Every row gives one point. To make a cloud, some directions were put in groups of two or more. Within a group, all points are equally far from the middle, so they leave a hole (a ring in 2 directions, a hollow ball in 3). The other directions are filled evenly. Then the cloud was stretched, turned, moved and blurred a little. Count the holes, and give their numbers of directions, smallest first.
(in the rows, 128 means zero)

Cloud, 20 rows:
[[113 164 114]
 [103 118  83]
 [121 185 118]
 [104  97  65]
 [134 147 128]
 [195  77  85]
 [165 146 118]
 [154 150 142]
 [130 115 142]
 [120 133 135]
 [172 166 124]
 [108 144  72]
 [167 104 133]
 [ 76 153 134]
 [ 66 148 146]
 [192 154 134]
 [153 120 165]
 [140  83 118]
 [ 89 122 150]
 [133 120  95]]
Holes: 0

Cloud:
[[128 106 138 184  82 120]
 [128 144 172  96 130 101]
 [163 102 105 120  72 152]
 [155  79  79 130  92 100]
 [109 104  90 169  79 124]
 [166 102 106  75 162 103]
 [105 143  83 119  86 120]
 [168  76 137 118 102  94]
 [144  65 126 106  95 105]
 [113 112 149 155  69 120]
 [142 117 166 126 171  95]
 [ 81 138 141 128 102 155]
 [166  76  82 138 102  97]
 [ 95 127 155 133  78 126]
 [125  89  77 158  94 100]
 [ 99 148 165 144 107 160]
 [137  79  57 158 143 129]
 [129 109 180 126  86 154]
 [131 147 157 111 133  89]
 [118 172  90 146 116 143]
 [108 147  99 168 151 101]
 [120  96 148 178 160  95]
 [153  88 126 143  66 126]
 [102 153 104 132 104  99]
 [103 166 141 142  85 124]
 [126  72 109 180 111 147]
 [ 96  95  92 169 144 139]
 [171  70 124  95 115  98]
 [172  73  88 139 112  93]
 [ 89 122 114 147 164 137]
 [169  86 101 168 103 130]
 [ 98 104 139 158  86 156]
 [172  68 126 140 128  85]
 [117  98 134 190 146  95]
 [134  73  90  87 141 101]
 [103  98  88 176 104 146]
 [ 99 108 165 117 137  99]
 [112 107  86 124  93 101]
 [ 88 104 109 142 154 143]
 [183  95 106 122 144  91]
 [ 87 100 140 137 129 151]
 [108  71 107 167 164 104]
 [141 137 142  71 162 119]
 [103 129 117 104 179 111]
 [160 112  90 122 129 163]
 [164 106 115 129  94 165]
 [153  67 101  84 154 131]
 [117 142  76 151 156  97]
 [103 126  66 156 123 147]
 [143 116 170 128  74 123]
 [163  57 106  96 142  96]
 [154 136  63 127  97 141]
 [155  87 168 105 143 145]
 [115 173 138 152  93 140]
 [172  97  98 138  81 122]]
Holes: 2 (3, 3)

Cloud (77 x 8):
[[166 158 121 157 135 167 149 129]
 [182 120 119 167 146 112 126 145]
 [163 145 144 145 122  32 125 133]
 [115 116 113 125  90 164  50 150]
 [151 129 120 133 123 126  47 109]
 [117 140 118 140 154  51 106 139]
 [150 105 153 116 109 175 122 141]
 [121 105 104 100 148 202 145 151]
 [149 135 135 141 124  33 105 161]
 [125 125 105 157  99 127 132 173]
 [129 150 113 145 168 125 173 117]
 [132 104 116  92  90  69 111 154]
 [137  95 113 173 110 132  73 120]
 [160 123 134 139 148  87  80 164]
 [152  89 101 123 157 112 145 116]
 [174 108 114 139 128 187 156 137]
 [160 142 124 111 142  91  98 116]
 [ 96 130  90 150 135  54  47 185]
 [113 142 100 101 139  97 181 167]
 [ 99 133 100  85 111  88 153 164]
 [129 114  95 126 113  76 182 135]
 [130 125 104 146 160 196 115 144]
 [ 80 144 140 146 170 138  74 171]
 [156  76  76 117 113 114 120 165]
 [171 122 136 144  76 142 108 109]
 [137  98 159 165 125 161 166 114]
 [130  90 110 125 125  91 188 129]
 [119  98 109 130 139 198 158 120]
 [144 143 115 100 145 116 102 107]
 [105 126 125 114 118 205 115 110]
 [147 110 120 127 133  16 148 180]
 [148 145  93 162 101  89 120 165]
 [151 109 117 146 159 124 108 184]
 [168 116 101 126 131 160 130 168]
 [166 112 163 153  94 152 112 109]
 [171  76 140 120 106  81 123 148]
 [192 124 132 127 109 116 109  99]
 [111 130 113 133 111 218  72 120]
 [123 144 117 107 147 180  99 169]
 [145  84  96  96 144 138 191 130]
 [153  91 165 162 129 171 160 109]
 [133 132 161 147 179 174 118 112]
 [ 83 184  98 122 133 122  98 119]
 [143 145 106  95 153 106 190 149]
 [ 99 119  69 159  89 121  60 162]
 [ 94 172 150 137 162 127  99 114]
 [134 123  65 128 146 132  96 113]
 [112 132 110 134 149  86 175 144]
 [101 188 111 167  98 130  23 135]
 [ 90 176 125 128 134 157  90 156]
 [127 100  71 131  96  96 117 140]
 [105 137 138 122 104 172 137 112]
 [ 90 183 105 161  98 141  25 147]
 [ 67 155 110 132 102 161  57 169]
 [131 104 110 109  87 117  63 158]
 [122 149 108  99 154 124 176 162]
 [107 133 121 108 110 138 175 155]
 [141  89 100 150 139 165  87 155]
 [116 125 122 147 124 141 189 134]
 [ 78 137 122 155 161 137 100 173]
 [ 78 173 142 148 115 161  85 109]
 [124 137  91 114  85  77 121 133]
 [130 123 147 104 151 186 101 150]
 [ 69 162 127 110 139 104  87 142]
 [116 120 137 142 188 176 120 109]
 [150  88 105 143 142 119  77 149]
 [100 119 154 167 122 150  99 133]
 [127 136 132 152 170 143 159 152]
 [159  84 117 162 100 120 136 147]
 [109 118 153 137 164 198  91 100]
 [120 162 125 152 108 154 159 128]
 [ 89 150 102 157 155 156 103 165]
 [ 94 118 132 152 140 121 117 187]
 [180 120  89 112 145  65 176 158]
 [145 141 163 121 159 168 121 137]
 [126 110 106  76  94  64 149 167]
 [131 106 168 122 127 121 175 103]]
Holes: 3 (2, 2, 2)
